Each row is a point. Each copy is the shape, with its points in the same order, turned, moved and blurred by noise. Say if it was mirrored as well.

Shape (9 x 3)
[[ 39  20  -1]
 [ -7  16  40]
 [-16 -27   6]
 [-22  25 -29]
 [-11 -17   4]
 [ 23  -9 -14]
 [-19   7 -53]
 [ 13  -5  10]
 [-34  -1  -2]]
Copy 1 (9 x 3)
[[ 51  23  -7]
 [  1  47  21]
 [-13  -8  17]
 [ -6  12 -43]
 [ -3  -1  10]
 [ 33  -8  -1]
 [ -1 -17 -50]
 [ 21  10  12]
 [-25  10  -9]]
Copy 1 is: only turned
Copy 2 (9 x 3)
[[-33  19 -29]
 [  9  48  13]
 [ 10  -3  29]
 [ 31  -5 -25]
 [  7   7  19]
 [-23  -4  -4]
 [ 17 -35 -28]
 [-17  11   2]
 [ 33   1  10]]
Copy 2 is: mirrored
Copy 3 (9 x 3)
[[ 10  50   6]
 [ 12   5 -38]
 [ -8 -16   7]
 [-52  22  -5]
 [ -8  -7   9]
 [ -1  25  29]
 [-60  23  25]
 [ 11  14   5]
 [-36 -12  -8]]
Copy 3 is: mirrored
Copy 4 (9 x 3)
[[-45   9  34]
 [ 16  18  34]
 [ 10 -21  -3]
 [-21  28 -27]
 [  2 -13   0]
 [-35 -14   9]
 [-35  10 -45]
 [-14  -7  22]
 [ 11   8 -17]]
Copy 4 is: mirrored

Shape (9 x 4)
[[ 13  -7  23  -8]
 [ 12 -10  23   6]
 [ 13 -10  23  -3]
 [-11  28 -24  -9]
 [ -2  -8 -42 -13]
 [  7  19  21 -21]
 [ 12   1   7   1]
 [  5  -2 -29   8]
 [-56  30  17   6]]
Copy 1 (9 x 4)
[[ 18 -17 -13  -4]
 [ 11 -24 -10   2]
 [ 17 -20 -12  -4]
 [-12  39   0   1]
 [-26  16  10 -33]
 [ 29  11 -25   2]
 [  1  -9 -15   0]
 [-25   4   3 -10]
 [ 23  27  34  38]]
Copy 1 is: only turned
Copy 2 (9 x 4)
[[ 10  13 -25   2]
 [ 14  11 -28 -13]
 [ 13  14 -29  -2]
 [-11  -6  29   3]
 [-38  13  17 -20]
 [  7   9 -10  26]
 [  9  12 -13  -6]
 [ -9   9  16 -26]
 [  5 -59   4  11]]
Copy 2 is: mirrored
Copy 3 (9 x 4)
[[ -5 -25 -15 -25]
 [ -3 -24 -25 -16]
 [ -7 -25 -19 -22]
 [ 16   1  28  12]
 [  5  34  12  -2]
 [  3 -27  19 -20]
 [  4 -10  -8 -13]
 [ 18  22   2   8]
 [-30 -43  24  46]]
Copy 3 is: only turned
Copy 4 (9 x 4)
[[ 15 -25   4   7]
 [ 18 -20  -1  -9]
 [ 19 -18   2  -3]
 [-19  26   8  28]
 [-42   0 -11  16]
 [ 20  -9  12  29]
 [ 11  -8  -3   5]
 [-24  12 -17   2]
 [  4  35  60   1]]
Copy 4 is: mirrored

Shape (10 x 6)
[[  7  38  30 -12  25 -12]
 [-26 -24 -23  13  10 -10]
 [  8  -6 -12   9 -27   9]
 [ -9   8 -43 -28  34  -4]
 [ 12 -31 -18   8  -4   1]
 [ 28  25 -38  -8 -10  34]
 [  3   4   0  -8 -30 -16]
 [-31  17 -22  16 -12 -17]
 [  9   2  12  15  -4  -2]
 [ 34 -32 -29  28 -10  -6]]
Copy 1 (10 x 6)
[[ 31  35  -2  23  12  22]
 [-34  -3  -7  30 -12 -20]
 [-17 -21   3 -12   7  -6]
 [ 13  -5 -43  41   3 -26]
 [-18 -30   1  12 -17  -5]
 [ 18 -44 -25   4  40  -6]
 [ -5   3  -7 -22   0  -1]
 [-38  21 -23   5  23  -9]
 [ -5  -4  14   5   3  12]
 [-30 -50  -4   5 -17  17]]
Copy 1 is: only turned
Copy 2 (10 x 6)
[[-60  -8  20  -4  13   2]
 [ -3  18 -42 -14 -13  -8]
 [ 19  -2   7 -12 -11  -4]
 [-30 -11 -37 -31 -11  40]
 [ 12   4 -17   6 -29  -1]
 [ 10  -7  26 -35 -20  42]
 [  2 -26   3 -11   5 -16]
 [ -7   4 -18 -46   6 -22]
 [-12   6  12   0  -8 -13]
 [ 18   0  -5   0 -58  -9]]
Copy 2 is: mirrored

Shape (12 x 8)
[[ -9  20  10 -22   5 -20   1  30]
 [ -7  -2   5  18 -23   5 -13  22]
 [ -5 -16  -8  -1  14  49 -12   0]
 [  2   1 -10  18   5  -7 -29 -17]
 [  6  34 -15  -1  48  29  33  12]
 [-30 -33 -15  -4 -12   5 -13   8]
 [  1 -14 -16  36   0   3 -51  30]
 [  5   1 -23  26  -3  26   0 -11]
 [ -9  42   3  12  30   7  -5   8]
 [ 11   3  12   4  25 -19  -3 -17]
 [-15 -15   4  19   8  12  19 -14]
 [ 23  17   9  31   9 -25   0 -27]]
Copy 1 (12 x 8)
[[-12 -13  -5 -31  11 -21   0   2]
 [ -1 -19  14  -1  30   8  22 -21]
 [-13  26 -19   6  27  38   2 -25]
 [  3 -17   2  29   4   9 -16 -22]
 [ -6  44 -42  -1  20 -33  -5 -28]
 [ 14  -5  13 -18  19  40  -9 -19]
 [-18 -33  22  10  16  19   1 -60]
 [ 11  21   3  28  28   7  -1 -28]
 [-14  -9 -33   8  27 -28  -9 -21]
 [  5  -8 -18  15 -20 -10   0  -2]
 [ 29  14 -18  11  15  16  11 -15]
 [ 15 -10  -4  40 -14 -27   7  -3]]
Copy 1 is: only turned
Copy 2 (12 x 8)
[[ -2 -11   4  21 -38   3  -8 -25]
 [ -6  -9 -12   9   5 -24  12 -30]
 [ 31  24  -4  30  26 -14  -4  -8]
 [ 20 -29  -8  -2  15  -2  10  10]
 [ 10  42  16  19   5  49 -18 -25]
 [ 25   7 -17   5  -9 -46   3  -8]
 [ 24 -17 -27  18  11 -14  54 -18]
 [  8  10   7  -5  36  -5  14  -8]
 [  8  -7  -9  13   4  40 -15 -26]
 [ -5 -19  -6   9   1  20 -11  21]
 [ -8  22 -17  -1  19  -7 -16   3]
 [-27 -31   1 -11  21  25   3   8]]
Copy 2 is: mirrored
Copy 3 (12 x 8)
[[  8  32 -19   7 -22  -2  17  28]
 [-20  34  22   9   3   8  14  18]
 [  0  28  13  30  16 -18 -10 -24]
 [  5  -7  18  23  11  26  15   1]
 [ 24  12 -27  11  32 -53  23   1]
 [-27  31  19  26 -24  11  16 -20]
 [-21  26  18  53  19  32  18  17]
 [-13  -3  28  17  27 -11  13  -5]
 [ 32  19  -5  11  22 -13  31  18]
 [ 14  -8 -21   0   8  20  10   1]
 [-10  12   8 -14  15  -1  18 -24]
 [ 10 -24  -2 -12  25  24  16  19]]
Copy 3 is: mirrored
